Rows are points. A path goes straight from each point to the next, and from the last back to the first. The post is the endless flat space through its rows: a point in 2 columns, a line in 3, a plane in 4, and so on, so that a path can go around it. Count how often the path circles the post. Going back the other way cancels.

Post (1 x 2):
[[-7  9]]
Path (8 x 2):
[[-47 -40]
 [-40  14]
 [-16  26]
 [ 56  32]
 [ 52 -28]
 [ -2 -38]
 [-52  -2]
 [-30   3]]
Times around: 1

Post (7 x 8):
[[-17  35   5 -32 -29  19 -37  27]
 [-51 -20  25  55  47   1  20 -26]
 [-27  -7   0  88  52 -23   8  -3]
 [ 27  42  -4 -34 -24  66 -15  37]
 [ 40  22 -25 -40 -14  45 -53 -15]
 [  1  13 -36 -40 -12  22  -1  11]
 [-16  -1  15  69 -13 -15  20 -25]]
Path (21 x 8):
[[-46  44 -25 -12 -31  69  -7  63]
 [-29 -27 -17  48  16 -40 -28 -41]
 [ -4  -5  59  28  56  28 -21  28]
 [ 34  32   5 -37   8  27 -46 -21]
 [-21  28   4 -14  52  42   4   2]
 [-66  37 -30 -44 -14  40 -58   2]
 [-12  16 -11  54  19  23 -23  50]
 [  6 -49   1  29  94  34   0 -18]
 [ 22  18   1  -2  -4  24  22  36]
 [  5  62  25 -20 -52  22   7 -11]
 [ 55  63 -16 -37 -42  38 -14 -24]
 [-12  27  -8 -17 -25   7   5 -10]
 [-39  10  -8  -9  39  45 -58 -33]
 [ -9   8 -28  19 -21  25 -33   1]
 [  9  -1 -18  22 -12  -9 -36  12]
 [ 11 -13  20  20   2 -24   0 -58]
 [ 23  58 -36 -36 -30 -31   3  24]
 [-20  29 -46 -46  26  14 -40 -11]
 [-78   1 -40 -13 -15  19  57  40]
 [-23 -12 -31 -17   8  18 -11   8]
 [-56   5 -61 -55  19  61  -9  97]]
Times around: 3

Post (13 x 14):
[[-27 -60  -9   6 -38 -20  42  68  42 -50 -65  -6  34 -10]
 [-39  68  81  29 -74   9   4  19 -25  17   8 -10 -24 -44]
 [-34  28  17 -14 -26  53  56   6 -67  -3 -35 -27 -10 -58]
 [ 26  41 -79  41  33 -13  -7  11  -6  58   7  10  20   3]
 [ 54 -16  43  14  21 -21  -4  27  19  29  43 -16  63 -25]
 [ 14  11 -28  -2 -42  -2  11 -38  -9  20 -22 -63 -32  12]
 [-27  15  12  17 -44  -3  35 -18 -34  28 -57   1  16 -17]
 [  8  27 -34 -34  27  32  27  18 -20  77 -16  21  36 -17]
 [ 30  18  -6  28   3 -17  36 -35  51 -21  -7  26 -16   4]
 [ 36   4  19  -2  19  72  -8  42 -13 -18 -15  41  22 -15]
 [-59  28 -48  27  10 -40 -14 -28  12  40 -20  -5  15  23]
 [ 15  50  -4  29  -4  -4 -28 -13  19  35  59  24  65 -19]
 [-19  16  10  -5 -29 -72 -61  43 -51 -11  35 -10  14  -8]]
Path (21 x 14):
[[ 17  -7 -22 -15  45  39  56  -8 -28 -20   6 -20  27  19]
 [-20 -26  -6   1 -65  15   8  29  13  30   5 -11  21  31]
 [-32  17  11  56 -39  22  46  -8  -2  42 -36  -6  41  23]
 [-78  49  -7  26 -24  48  70 -20   4  44 -30  -9 -45 -44]
 [-38  -6 -19  41 -45 -27   5  19   6 -33 -13  22  60 -60]
 [ 43 -26  39  38 -51   3   5 -24  -6  20 -27 -47 -10   7]
 [-13  25   7  -4  -1  29  18  43 -50  85  16 -45   6  -4]
 [-28  40  10  -8  16  43  19 -39 -73 -24 -29 -10  15  19]
 [ -6  43  -9   5   3  32 -30 -16 -20  43  53 -18  -6  32]
 [-16   0 -24  17 -61 -22  38  41   5  74 -19  -7  17 -23]
 [ 15  -7  -2 -17   0  21  13 -61 -36  -6 -29  -4  16 -30]
 [ 12  24 -30  50 -71 -51  -9 -12   6 -12 -19  23 -23  -4]
 [-24  42 -31  15 -54 -57   6  20  23  48 -52  12  60 -53]
 [-23   1 -13  12 -34 -23  37   8 -21  -6 -58 -16  11  -1]
 [-20  25  -8   9  19  61  60 -29 -17  56 -13 -10  67 -22]
 [-65  -8  -2  15   3  17 -23 -16 -13   3  18  -2  19 -21]
 [ 54  15  -7 -40  30  51 -40   5 -73  47  -2   7  -2 -66]
 [ 74  28  11 -20  69  14  27   9   0  72 -47   8 -32  -9]
 [-16   1  -3 -27 -32  20  25  44  21  25 -15 -19  51 -13]
 [ 38  78  37  32   6  69  77 -32 -50  31   0  -6  -4   0]
 [ 20  62 -11  48  19  19 -70 -22 -33 -18 -30  35  17  51]]
Times around: 2

Post (17 x 18):
[[-21  29 -30   4   6  10 -80  11 -29  57  -5  -6  12  12  15   3 -55 -40]
 [ 57  44  -2   2 -29   5  54 -16  49 -17   9  17  11 -21  38  20  30 -10]
 [ 40  12 -29 -28 -20 -24  47  10  16 -61  17  36 -10 -53   3 -32   7 -29]
 [-43  30   8  30 -31  39  -2   0 -21  23   0  18  -9  32 -23  11 -45 -39]
 [-19  17  24  -7  25  32 -22  47 -48  22  10   3  28  38 -17  -8  -7 -28]
 [ 11 -12 -11   2  11 -20  75  -8  16 -11  39  51  20 -34  21 -13  10  40]
 [ 14  15  37   9 -10  45 -16 -18 -31  67  20  17 -16   3 -18  16 -28 -32]
 [ 26  -4 -28  24   3  46  63   6  15 -19   2  17  19 -64  33   9   7   2]
 [-35  -2  19 -16 -24  33   3   9 -50  51 -52   9  34  14  -4  19 -37 -41]
 [ 24 -94 -28  53   8 -33  17  16   0  19 -51  -3 -40  30  -8   8  28 -72]
 [-26  15 -22 -19 -21  61 -21 -19  -8  58  10  27  17  22  -6  -5  24 -14]
 [-17  35  -2  17 -21   2 -38  -8 -44  60 -19 -45  16  16 -36   0 -13 -24]
 [ 34  26 -14   0 -18 -16  41 -31  10 -79 -27  21   2 -34  74 -16  32   4]
 [-11 -60  14  25  31 -15   2  13  34   2 -59 -44 -51  -6 -36  47  -7 -56]
 [-20 -22  21  -6 -47  17 -64 -13 -16  40  14 -18  55  11 -22   8 -32 -48]
 [ 30 -70 -25  37 -12 -44   6  46   5 -32 -46 -27 -66 -13 -17  77  23 -24]
 [ 65  -5  -6 -26 -36  17  47  -9  28 -49   3 -14   5 -25  35 -34 -12  35]]
Path (27 x 18):
[[  -3  -23  -59   33   22   18   13   20   16    1   13   14    4  -22
    40   38   32  -14]
 [ -14   40   16   37  -16  -10    9   52  -31   34  -29  -39  -16   18
   -16   63  -42  -64]
 [ -10  -27  -31   14   -9   12   -4   25  -44   30  -50   21   31  -11
    30  -11    1  -82]
 [  21  -31   94    6   12   -6  -19   -4  -25   50  -26  -10  -12   12
   -94   -6   10  -54]
 [   7  -18   67    5   41   33   60    1   -9   57  -24   45   -7    2
    -1   23  -78  -36]
 [   0    3  -17    4    1  -86  -12   30  -24  -24    7  -21   -4   40
   -19   28    4  -52]
 [ -26  -10 -110   -5   13   13   -8   68   -6  -10    7   24    8  -38
    40    1  -22  -16]
 [  25 -110   21   -6  -12   17   12   14   38   34   39   20   60   10
     2  -72   49  -73]
 [  10  -18  -11  -44   -2    6  -36   44   16  -16   53   -3   -3  -41
    15   53   30    6]
 [  71  -77   45  -16  -78   49    5  -26   24   45  -12  -33    6   21
   -17   -9   25  -16]
 [  -3   41  -32   -6  -37   -3  -45  -24   17   12   12   16   -5   60
    35  -56  -19  -40]
 [   7   30   13  -45   -5   37    4    7   30   27   -9  -29  -11    8
    -2   35   15  -66]
 [ -10  -62  -44    6    2  -38  -46   42  -45   17  -38  -24   54   38
    42  -80   -8  -62]
 [ -39  -26  -67   38   51   19  -48   63  -23   -1  -27   43   64    0
    59  -16   26  -70]
 [  30  -30   -6   31    6   31   13    8  -23   17    0   31   40  -24
    -6   -1  -37  -20]
 [  -9   57   -5   -5  -16    6   28   -7  -18   -6  -18   10  -25   27
   -13   49    2  -13]
 [  25    8  -43   22  -16   19   30   -6    6    1   19   69   -2   20
   -11  -20   14  -38]
 [ -48   -3   21   82  -16   48    9  -56   37   30    7   66   50    1
    19   34   -5  -64]
 [ -32  -54  -38   22   19   13   58   18  -52  -18  -20   52   19   20
    17  -10   21   23]
 [ -30  -31  -39    6  -31    4  -52  -63  -51   57   33   10   39   39
    22  -42  -19  -43]
 [  -6   25    7  -19  -27  -57  -14  -46   43   67  -55  -39  -36   43
   -15   -7  -32  -51]
 [   9  -20   10   23    0    1  -32   -1   16    0   -9  -24   -3  -25
    31   11  -11   16]
 [  13  -21   16   -9  -63  -29   -2    0    4  -57  -26   -6   -7  -13
   -40   20   -4  -42]
 [  16   21   -3   41  -42  -10   90   42  -18  -67    8   30  -28  -19
   -67   48  -32  -20]
 [   5  -16  -16   -7    0   21   19  -66   19   50    2  -11  -23   20
     2   -2   27  -47]
 [  30  -11   34  -11   20   37  -20   61    5   49   74  -41  -21  -42
   -47   31  -42  -17]
 [  30   20   11   30  -37   34  -17   38  -76   62   -5   26  -58   -8
    23   73  -20  -27]]
Times around: 3

Post (17 x 18):
[[ 18  91  -5  -4  17  52  15   5 -14  17 -54 -13  41 -29  42  15   9  -7]
 [-23 -39 -18  -7  54 -22  15 -44 -33  -4  12  14   7 -15 -33  57  -1  29]
 [-17  -4  13  15 -30  12 -79  38  20  -5  20  31   6  42  28   5  11  43]
 [ -4 -30  10 -20 -61  20 -26   0  32 -10  24   4 -40  23  20  32  24  -9]
 [-41 -36  26  34 -72  21 -12   1  42 -18 -19  -8  12  17  56  10  36  29]
 [-23 -37   0 -51  37 -14 -19 -52 -65  22  15  -9  27   4 -10  32 -35 -19]
 [ 24  82  13 -26 -21   2  21  26 -22  10 -35 -49 -12 -40  -9  13 -21  26]
 [  9  65 -20   8  12  73  24  39 -12  25 -36 -26 -22 -18  18 -41 -24  41]
 [ -9 -28 -32 -41  -1 -34  19 -53 -31 -23 -17   2  -3  35 -74  47 -47  -7]
 [  4  68  17  49  36   9  30  21 -27  16 -31 -29 -13 -42  -3  30 -44 -27]
 [ 12 -40 -47  -5  47 -63  -6 -73 -20  32   1 -23   2  19  -2  49 -32   5]
 [ -4 -38 -29 -27  51 -12   8 -49  21   1  14   4  46  -8   2  45 -64  28]
 [ -3  -1   9 -15   3 -35  27 -59 -36   2  18  31  -1  28   5  26 -37  15]
 [ 15   1  42  10 -51 -33  17  43  38 -59   1   5 -17  57  11  -9  28 -19]
 [-26 -10  11  13 -76  -7 -11  24  32  10  20  17  32  -5  12 -27  47  -7]
 [ 77  45   5  32  -7  59  30  31 -39  17 -37 -16  16 -41  -2  15 -22  17]
 [-15  -7 -17  16 -86 -12 -29  -2   2 -61  37  -6   5  16  31  -5  12  12]]
Path (24 x 18):
[[-31 -20 -30  -1  91  21  48 -61  -3  -8  -9  47  30  21  35  88 -88  11]
 [  2   2 -21 -23 -17 -11 -12 -11   0   6 -20 -11 -19  20  46  24 -26 -51]
 [-88 -18  -2  38  13 -40  -6  16 -36  13  19   3  -2  19  15   3 -49  -8]
 [-84 -16 -28   9 -31  23 -16 -13 -62 -25  -6  -9  51  26 -55  21  62 -41]
 [  1  43  -9  22 -64  26   8 -22 -15 -29 -19 -45  57 -51 -10  25  13 -35]
 [-32  60  -3 -39 -42 -31  22 -22 -25  28 -34 -23 -26 -46 -43 -49   0  85]
 [-39  19  11  64  34  12  16  42 -21  12 -85 -25 -27 -71  -3   4  45  54]
 [-35 -37   9  40  -7  -5 -11  19 -24  31   0  -3   9 -12  32  18   7 -25]
 [-30 -51 -24  45  -2 -47   7 -20  39  86  33 -15 -83  26  24 -12   3  45]
 [ 43  -8  57  46 -47   4  23  -7 -40 -20 -20 -16 -18  17 -33  56   5  18]
 [ 11  38  83  29 -81  38 -43 -31  -5 -44   6 -10 -34  -1  50  80  12  -7]
 [-86  25 -37 -41 -47 -20   3 -51  17 -36 -13  14  48 -17 -49  33  30   8]
 [-16 -29 -28  -3 -23   8 -11  14  62 -22 -28  -6 -12  26 -22  -5 -32  -3]
 [ -2  -4  35 -89 -21  40  25  13  11  18  41  55 -56 -33  38  25  31  44]
 [-38  -4   5 -71 -40  -9   9  36  49 -13  18   0   5   0 -21   3  12 -20]
 [ -9  38  24  15  70 -20  14  -6 -57  12   9   9  -1  60  -9  10 -62  12]
 [-24  24  22  38  65 -17 -60 -28 -33  28  31  59  51  36 -12  29   7  68]
 [ 67   2 -14   9 -11 -39  12 -23  -6  17  -5   1 -49  10 -34   4  -2  28]
 [ 10 -40 -24   7 -49  -6  -1  -8 -26 -62  22  25  46 -21  -2   0  20 -44]
 [  5 -18 -28 -39 -37   9 -54 -45  -6   8  12  37  19  35  39  29  51 -10]
 [ 60  26 -23  24 -89 -60 -14  31 -36 -48 -13 -50  24  17  41   5 -46 -12]
 [-42 -20  -5   4  44 -53  28 -17  46   5   4  -3  -6  56   1  26 -33  -8]
 [  2  47  -6 -27 -45  -6  10 -36 -45 -51  27 -24  29   5  22  -5  -1 -47]
 [-60  12   0 -33  26   1  44 -33  34 -27 -40 -17  13  48 -23  38 -48  14]]
Times around: 3
